Each point is reached from the start by the listed moves, each made 0, 1 or 2 times, or once backwards (-1), plus a little noise. Say if it took an odd or an even number of moves. Then give how often each move was made.
In the rows, 128 means zero.

Moves:
(1): [155 110 121]
(2): [140 146 130]
(3): [127 132 170]
Start: [122 115 136]
Points:
[175  78 123] -> even (2, 0, 0)
[109  93  92] -> even (0, -1, -1)
[173 133 132] -> odd (1, 2, 0)
[ 82 111  98] -> odd (-1, -1, -1)
[199 118 169] -> odd (2, 2, 1)

Moves:
(1): [158 128 135 120 117 142 117 128 121 121 121 128 130]
(2): [124 154 135 121 124 127 127 131 131 130 129 129 142]
(3): [128 125 151 129 129 129 127 127 136 135 136 124 130]
(4): [140 128 125 170 128 121 120 128 126 121 130 128 133]
(5): [137 132 119 126 159 126 123 126 129 133 123 123 121]
(6): [122 126 126 129 127 150 127 123 132 129 125 124 134]
(7): [138 136 131 126 137 136 169 124 120 125 131 119 123]
(8): [128 126 127 133 132 130 134 160 129 131 121 121 126]
(9): [132 127 114 133 121 131 135 129 161 134 131 137 119]
(10): [129 126 121 129 119 135 134 123 124 158 133 143 134]
(11): [126 125 119 119 128 128 121 137 129 125 164 117 134]
Start: [124 123 133 127 134 130 141 128 127 122 125 126 118]
Points:
[127  96 116 180  92 153 144  71  75 156  97 171 138] -> even (0, -1, -1, 1, -1, 1, 0, -1, -1, 2, -1)
[164 182  98 221  84 152 249 141 163 174 107 171 139] -> even (0, 2, -1, 2, -1, 0, 2, 1, 2, 2, -1)
[234 139 155 179 202 180 164 151  75 101 144  62 129] -> odd (2, 0, 1, 2, 2, 1, 2, 1, -1, 0, 1)
[194 149 112 112 168 127  82 201 114 124  83 119 113] -> even (2, 1, -1, 0, 2, -1, -1, 2, 0, 0, 0)
[174 104 132  88 103 178 133 109  70  47 178  82 131] -> even (2, -1, -1, 0, -1, 1, 1, -1, -1, -1, 2)
[119 130  92 174 127 131 238 164 143 109 168 109 113] -> odd (-1, 0, -1, 1, -1, 0, 2, 1, 1, 0, 1)

Moves:
(1): [154 130 130 125 121 129 129 119 125 128 136 115 118 131 129 136 136 133
 124 132 130 124]
(2): [131 150 132 122 124 124 128 131 139 128 125 129 129 128 129 128 126 124
 128 126 133 129]
(3): [128 125 153 125 132 125 123 130 135 129 130 127 129 126 127 130 122 128
 127 127 132 123]
(4): [140 130 136 153 131 132 123 128 127 115 127 130 139 124 130 131 127 118
 130 134 122 127]
(5): [130 135 132 128 147 130 129 124 131 131 131 126 128 125 124 121 136 128
 120 130 135 128]
(6): [119 130 133 125 120 159 130 126 141 119 126 115 139 118 125 120 137 112
 133 127 125 143]
(7): [136 127 120 134 129 131 159 131 131 124 128 138 126 132 135 118 120 122
 132 131 131 133]
(8): [135 122 133 122 128 125 119 150 146 125 113 121 121 131 135 127 126 126
 125 132 127 125]
(9): [135 111 123 140 113 130 130 111 149 134 120 127 131 133 132 135 130 126
 120 125 132 120]
(10): [129 133 132 134 126 131 131 133 126 151 123 128 135 125 131 117 129 132
 127 133 124 136]
(11): [125 128 126 142 129 124 125 128 132 128 154 122 128 133 134 123 129 131
 126 140 118 137]
(12): [138 124 129 117 123 141 118 134 128 118 134 152 131 120 128 122 137 123
 119 128 121 133]
(13): [141 134 131 120 135 129 133 137 135 121 131 129 149 136 126 131 130 133
 131 122 121 135]
(14): [127 130 129 135 126 132 127 121 123 127 127 129 126 147 132 122 121 128
 121 124 126 124]
(15): [116 131 134 132 130 131 125 123 122 133 124 132 139 131 158 132 129 123
 131 131 132 126]
(16): [123 133 133 126 134 131 125 137 128 135 132 136 125 131 124 142 133 123
 127 128 123 126]
(17): [137 132 130 129 127 123 130 127 124 121 132 129 125 135 119 117 157 130
 144 139 124 131]
(18): [114 126 131 142 132 136 132 136 120 128 132 132 125 120 128 124 130 157
 126 132 138 126]
(19): [134 118 125 128 134 139 115 128 130 128 129 138 125 128 129 133 118 136
 143 118 131 143]
(20): [130 133 133 124 132 127 126 120 131 123 126 131 133 135 127 132 122 130
 124 160 125 122]
Start: [123 146 137 124 116 118 133 121 125 136 150 118 132 119 128 127 130 144
 130 124 105 123]
Points:
[140 209 133 102  67 149 129 141 161 158 173 114 144 119 145 149 141  76
  94 134  64 142] -> even (1, 2, -1, 0, -1, 1, 0, 0, 0, 1, 1, 1, 0, 0, 0, 2, -1, -1, -1, 0)
[149 194 168 209  89 158 220 111 152 122 108 201 249 150 174  94 140 160
 120 203 102 116] -> odd (-1, 2, 0, 2, -1, 0, 2, -1, 2, 2, -1, 1, 2, 1, 1, 0, 1, 2, -1, 2)
[216 133  96 171  91  97 219  34  77 103 146 126 145 198 199 125 159 107
 127 106 108  88] -> even (2, -1, -1, 1, 0, -1, 2, -1, 1, -1, -1, 0, 1, 2, 2, -1, 1, -1, -1, -1)
[113 176 138 140  55 161 132 108 173 212 105  94 119  89 100 158 149 142
  71 121 126  96] -> even (1, 2, -1, 0, 0, 1, -1, 0, 2, 2, -1, 0, -1, 0, -1, 2, -1, 1, -1, 0)
[172 157 189 157 141 128 174 120 163 144 109 109 142 107 132 112 146 156
  86 179 135  78] -> odd (1, 0, 1, 1, 2, 0, 1, 1, 1, 1, -1, 0, 0, 0, 0, 0, 0, 1, -1, 1)
[ 91 217 198 182 138 159 185 146 211  79 196 103 211 143 119 132 162 146
 141 217  85 134] -> odd (-1, 2, 1, 1, 0, 2, 1, 0, 1, -1, 2, -1, 2, 0, 0, 2, 1, 2, -1, 2)
[127 194 162 140  96 171 158  73 102  88 173  55 178 158 157 152 107 111
 120 149  88 118] -> odd (2, 0, 0, 1, -1, 2, 0, -1, -1, -1, 0, -1, 1, 2, 1, 0, -1, 0, -1, 1)
[225 155 134 118  91 113 142 130 129  86 225 142  80 106  82 133 241  85
 133 150  64 121] -> even (2, 0, 0, 1, 0, 0, 1, 0, 0, -1, 1, 2, -1, -1, -1, 2, 2, -1, -1, -1)
[107 195 146 149 143  46 192 206 125 160 134 116 130 137 202  72 168 131
 178 170 105 137] -> even (-1, 1, 0, 0, 0, -1, 2, 2, -1, 1, 1, -1, 0, -1, 2, 0, 2, 0, -1, -1)
[136 128 191 107 164  63 125 113 186 160 183  87 191 148 209 136 113 143
  72 176  99 100] -> odd (0, -1, 2, -1, 2, -1, 0, 1, 1, 0, 2, 0, 2, -1, 2, -1, -1, -1, -1, 1)

Moves:
(1): [136 135 137 128 122 124 129 131 128 131 130 122 137 132 125 126 127 134
 123 131 132 121 131 125 131 137 127]
(2): [123 136 133 135 123 129 128 117 129 129 126 131 131 133 137 119 127 129
 134 126 135 128 133 126 142 124 123]
(3): [125 128 133 137 137 126 127 127 121 126 127 128 135 127 131 132 125 124
 125 125 126 133 127 126 126 124 133]
(4): [129 121 126 136 130 127 128 130 132 136 131 127 128 134 131 131 131 126
 127 127 127 126 127 128 126 128 126]
(5): [119 127 120 129 139 122 119 125 127 125 124 130 130 124 125 124 133 128
 118 132 121 124 127 133 128 133 125]
(6): [129 131 131 122 134 133 127 123 131 129 124 132 128 126 131 126 131 127
 127 129 130 126 128 123 127 128 125]
(7): [122 125 122 123 132 124 139 124 130 132 124 132 122 131 124 122 125 124
 122 131 130 139 138 126 123 132 129]
(8): [119 131 125 130 133 127 135 136 125 128 130 131 120 136 122 128 137 133
 131 130 130 136 116 121 136 123 134]
(9): [130 121 138 125 131 123 120 128 135 132 127 127 123 123 126 125 126 131
 127 132 130 131 122 127 133 127 123]
(10): [129 127 128 124 133 129 129 131 124 138 123 127 130 124 124 122 132 127
 129 121 127 125 132 136 128 131 122]
(11): [120 128 136 128 134 132 127 122 116 125 137 134 132 133 125 127 125 128
 125 136 127 125 130 127 123 128 124]
(12): [133 133 136 126 119 121 133 128 129 121 130 137 139 134 131 139 122 138
 121 122 128 127 118 128 127 129 127]
(13): [125 125 129 120 120 122 127 128 138 136 132 131 149 128 127 118 128 126
 134 126 133 127 137 122 118 127 123]
(14): [123 126 130 125 122 121 128 123 131 128 118 120 132 143 134 120 135 125
 129 139 118 135 125 131 133 123 120]
(15): [127 123 124 123 131 131 125 132 116 136 129 133 134 125 139 126 125 124
 132 130 133 124 128 126 130 136 128]
(16): [130 131 125 124 123 130 124 130 142 134 125 129 132 123 124 142 126 127
 129 135 119 131 129 137 136 130 132]
(17): [133 130 127 128 122 120 131 132 122 131 130 132 127 120 134 134 141 136
 128 127 116 128 131 134 124 133 136]
(18): [125 127 129 128 133 131 124 125 129 128 127 126 132 128 128 126 120 138
 124 127 126 127 127 125 129 128 128]
(19): [133 125 127 125 130 126 134 128 125 123 128 131 132 129 126 134 127 130
 133 128 129 121 133 129 129 127 134]
(20): [133 126 127 127 120 126 127 134 121 133 120 142 130 128 126 130 121 127
 131 136 127 122 122 126 124 122 133]
(21): [125 128 126 130 127 128 127 131 123 126 124 127 123 133 128 133 135 131
 127 130 133 134 131 129 130 127 128]
(22): [128 131 119 136 133 127 130 125 125 129 131 129 129 132 129 130 127 127
 138 129 131 136 128 128 124 129 121]
(23): [126 124 127 130 129 130 130 138 129 127 127 129 123 131 126 124 131 125
 127 127 123 127 134 121 128 128 122]
(24): [131 129 129 129 125 132 131 132 132 124 128 131 131 127 134 122 131 130
 126 134 129 130 130 135 130 126 130]
Start: [131 130 135 115 143 130 125 125 110 142 139 138 118 126 137 135 119 129
 125 122 120 128 127 121 123 135 122]
Points:
[138 121 134 123 152 116 124 144   7 133 165 216 198  93 173 142  93 145
 113 132 105  99 138 131  50 153 150] -> even (0, -1, 2, -1, 1, -1, 0, -1, -1, 0, 2, 1, 1, -1, 2, -1, 2, 1, 0, 2, 0, 1, 0, 2)
[122 129 128 147 195 108 135 103 120 131 124 161 116 119 150 127 135 131
  93  95  81 147 137 150 118 150  73] -> even (-1, 1, 1, 1, 2, 1, 1, -1, 1, 2, 0, 2, -1, 0, -1, 0, 1, 0, 0, -1, -1, 2, 2, 1)
[147 128 173 121 121 110 146 137 142 152 122 156 194 138 132 125 102 135
 100  75 156 122 177 117 113 130 111] -> odd (1, 1, 2, 1, 0, 0, 1, -1, 0, 2, -1, 2, 2, -1, -1, 0, -1, 0, 1, 0, 2, -1, 1, 1)
[ 86 113 124 117 156 127 173 149  43 162 116 171 113 198 176 105 159 130
 128 160 120 172 134  90 121 122 131] -> even (0, 0, 1, 1, -1, 1, 2, 2, -1, 0, 1, 0, 0, 2, 2, -1, 1, 1, 0, 1, 2, 0, 1, 1)
[139 131 133 106 138 135 125 173  97 191 158 183 160 105  97 146 106 148
 129 147  88 114 130 138  97 150 125] -> odd (1, -1, 0, 0, 0, -1, 0, 1, 0, 2, 2, 0, 1, -1, 0, 2, 1, 1, -1, 2, -1, 1, 1, 1)

Moves:
(1): [139 114 144 126 134 140 127 128 121 128 140 125 131 128 125 136 133 134
 126 137 126 124 130 127 128 128 137]
(2): [133 144 131 143 134 139 137 127 137 129 132 125 135 136 127 129 137 132
 129 125 129 134 122 127 126 125 126]
(3): [124 130 140 131 127 135 126 123 133 135 119 131 123 127 124 125 121 130
 131 130 129 128 124 130 122 137 138]
(4): [123 119 126 143 123 137 126 118 121 123 125 125 127 125 128 132 127 122
 115 131 134 133 127 126 130 130 127]
(5): [116 114 130 131 153 129 147 126 134 133 127 137 124 121 122 125 119 132
 128 129 130 122 145 131 123 136 118]
(6): [125 123 125 117 125 147 123 133 132 129 132 122 141 136 131 128 130 129
 136 128 126 131 134 129 142 130 133]
(7): [128 130 135 129 120 128 145 128 122 124 126 125 127 122 133 127 138 134
 125 132 124 126 132 130 132 128 132]
(8): [120 133 132 133 127 124 122 154 127 112 136 134 122 133 129 119 141 134
 123 132 119 130 132 128 127 139 140]
(9): [133 121 120 132 136 139 134 125 145 120 132 113 121 120 126 125 124 129
 121 122 125 132 114 116 128 127 131]
(10): [128 125 121 128 117 131 129 132 138 140 126 125 130 133 126 129 130 129
 128 136 126 123 126 130 128 134 122]
(11): [111 124 134 130 128 139 129 124 120 135 137 138 127 138 132 119 132 124
 128 116 139 124 127 120 133 128 129]
(12): [136 123 134 129 121 133 124 122 128 126 127 155 131 116 124 126 125 131
 131 123 126 131 123 134 138 126 127]
(13): [124 130 132 127 132 123 130 127 130 121 133 128 149 129 119 123 135 128
 136 127 123 124 115 117 133 126 125]
(14): [124 119 124 133 124 117 134 119 136 118 128 137 135 145 136 120 141 132
 127 129 124 132 125 130 134 123 139]
(15): [130 143 138 145 128 130 123 126 128 130 120 127 136 115 153 124 128 127
 134 134 120 119 126 137 128 119 129]
(16): [124 130 133 124 128 128 123 114 130 120 134 128 133 128 134 142 129 127
 128 127 129 122 132 120 126 131 121]
(17): [131 123 123 125 141 131 133 132 126 138 129 132 128 120 137 120 147 129
 137 141 132 133 128 140 117 131 122]
(18): [118 123 127 127 125 137 115 125 132 131 137 127 129 124 125 124 129 153
 135 127 130 133 140 132 132 131 126]
(19): [133 119 122 140 129 112 140 129 128 124 138 131 137 120 133 132 122 133
 154 120 125 124 132 123 123 145 133]
(20): [130 133 125 123 119 132 132 117 127 122 138 124 133 125 128 123 122 124
 129 133 124 122 134 129 127 128 131]
(21): [130 121 128 124 124 126 134 133 128 126 126 129 128 134 134 122 126 127
 122 138 143 129 127 128 130 130 127]
(22): [124 131 124 123 125 118 131 128 128 132 136 136 129 130 142 134 111 124
 127 135 125 157 119 127 128 123 136]
(23): [120 132 133 134 125 121 113 129 151 135 138 117 138 128 138 120 130 116
 119 123 133 140 159 142 117 131 136]
(24): [117 131 136 119 125 121 134 128 137 126 137 114 124 140 117 127 127 132
 130 118 128 124 119 153 131 136 114]
Start: [118 125 125 135 121 132 111 127 119 129 133 128 139 136 139 112 137 118
 115 128 127 131 131 130 124 129 100]
Points:
[116  29 163 122 164 124 187 195  75 116 148 236 156  80  83  78 179 177
 195 178 136  71 147 133 120 238  80] -> even (1, -1, 1, 0, 2, 0, 1, 2, -1, 1, 0, 2, 2, -1, -1, 0, 2, 0, 2, 0, 2, -1, -1, 0)
[ 34  81 155 153 154 175 124 126 181 147 113  77 155 163 111  80 147 151
  85 150 129 161 180 188 134 158 109] -> odd (0, 0, 2, 2, 2, 2, 1, 0, 0, 0, -1, -1, 1, 1, 0, -1, 0, 1, -1, -1, 0, 0, 1, 1)
[147 103 115 186  73 183 134 107 146 131 229 146 165 146 189 110 174 124
 100 161 108 213 138 111 113 149 188] -> odd (2, 2, 0, 1, -1, 0, 1, 1, 1, 2, 1, 1, -1, 1, -1, 0, 1, 0, 1, 2, -1, 2, 1, -1)
[ 73  96 134 189  70 150 123 114 160 108 201 195 136 123 212  41 203 146
  91 138  98 228  99 147 124 141 186] -> odd (0, 0, 1, 1, -1, -1, 2, 2, 2, 1, 2, 2, 0, 2, 0, 0, 2, 1, 0, 1, -1, 2, 1, 0)
[ 75  83 106 131 138 203 211  51 160 143 148 180 170 151  89  92 123 117
  91 144 182 151  49 118 157 136   7] -> even (-1, 2, 0, 2, 2, 0, 0, -1, 1, 2, 1, 2, 2, 0, -1, 1, 1, 0, -1, 1, 2, 1, -1, 1)

Moves:
(1): [143 127 137 133 124 125 126 139 115 124 136 140 124 120 132 127 128 137
 118 132 140 129 114 126]
(2): [132 148 127 132 125 119 137 136 128 130 133 130 131 134 124 138 131 104
 117 117 127 131 138 132]
(3): [126 127 147 122 126 137 120 140 137 127 128 137 127 135 119 128 117 131
 127 134 122 127 137 132]
(4): [125 124 120 144 127 130 128 124 134 121 132 134 133 133 113 128 135 134
 119 122 130 124 125 130]
(5): [144 138 135 133 148 124 119 123 131 127 133 124 123 134 132 127 119 135
 120 128 132 132 127 139]
(6): [133 133 136 126 136 145 129 128 126 134 117 122 126 132 125 133 131 123
 128 124 136 133 117 124]
(7): [125 118 138 137 134 121 150 131 122 133 133 121 121 121 135 133 135 143
 132 128 122 126 123 123]
(8): [114 138 120 138 129 128 117 141 117 127 135 128 117 113 122 128 115 133
 134 138 129 130 128 119]
(9): [138 130 132 130 123 121 137 128 154 154 140 123 125 134 140 128 125 131
 122 139 138 126 130 130]
(10): [123 118 145 114 126 118 115 109 115 135 139 126 128 128 118 127 136 129
 123 137 122 127 139 120]
(11): [135 131 122 113 119 130 142 113 125 121 145 141 127 116 129 135 123 130
 132 139 142 121 139 136]
(12): [112 128 113 126 124 126 136 131 131 133 121 151 135 126 132 136 127 131
 138 145 129 138 120 126]
(13): [131 128 124 129 131 116 120 134 126 136 139 126 153 121 125 129 125 125
 139 126 130 136 126 124]
(14): [123 130 123 129 122 127 134 130 125 109 135 133 130 150 129 103 128 134
 138 136 134 135 136 129]
(15): [123 142 129 126 130 134 114 114 128 121 129 124 140 137 154 133 124 128
 129 118 126 123 132 115]
(16): [130 121 123 116 128 125 141 129 127 133 120 116 129 149 125 144 130 126
 121 137 133 120 130 128]
(17): [126 130 124 126 126 135 118 136 141 122 133 125 124 136 126 126 149 132
 133 126 128 135 125 132]
(18): [135 137 133 122 120 119 125 134 131 124 120 118 131 127 125 128 133 145
 127 131 132 141 127 131]
(19): [130 125 132 132 124 125 124 123 131 136 123 131 125 134 121 126 124 131
 141 132 132 122 122 142]
(20): [125 113 137 141 120 124 131 122 122 128 130 113 142 129 126 130 127 124
 125 142 105 132 126 140]
(21): [127 126 128 133 131 126 127 129 126 124 121 129 128 121 125 128 131 130
 129 132 143 125 138 132]
(22): [141 109 128 127 126 124 120 132 126 121 131 122 116 133 121 137 123 132
 125 117 133 146 141 125]
(23): [149 136 126 140 130 132 139 128 121 120 123 119 113 132 116 119 144 126
 143 138 112 122 145 109]
(24): [116 130 116 127 133 134 115 136 113 145 122 125 132 127 133 136 131 141
 125 114 117 128 148 150]
Start: [124 129 120 133 135 136 117 131 126 128 126 132 115 122 130 131 121 133
 134 127 136 139 110 117]
Points:
[249 175 191 238 160  70 139 121  91 130 157  57 171 211 123  94 189 139
 134 156 131 190 115 110] -> odd (2, 2, -1, 1, 2, 2, 1, -1, 1, 1, -1, 0, 2, 2, 1, 0, 0, 1, 1, 2, 1, 0, 2, 0)
[112 153 146 157 134  98 109  95  50 163 160 138 134 154 144 166 104 193
 122 201 138 108 223 146] -> even (1, 1, 1, 1, 1, 0, 1, 1, 1, 2, 1, 1, 0, 1, 2, 1, -1, 0, 1, 1, 2, 0, 1, 2)
[197  31 211 188 121  71 112 101  74  86 146  45 105  68 128 165 155 223
  93 139 158 173  85  89] -> even (2, -1, -1, 1, 0, 0, 2, 0, 0, 1, 0, -1, 0, -1, 1, 0, 0, 2, 0, 2, 2, 2, 0, -1)
[243 214 219 115 162  65 188  87 128 213 171  96  81 121  93  99 147 169
 173 182 183 119 240 172] -> even (-1, 2, 1, -1, 2, 1, 2, -1, 2, 2, 2, -1, 1, 1, -1, -1, -1, 2, 2, -1, 2, -1, 2, 1)
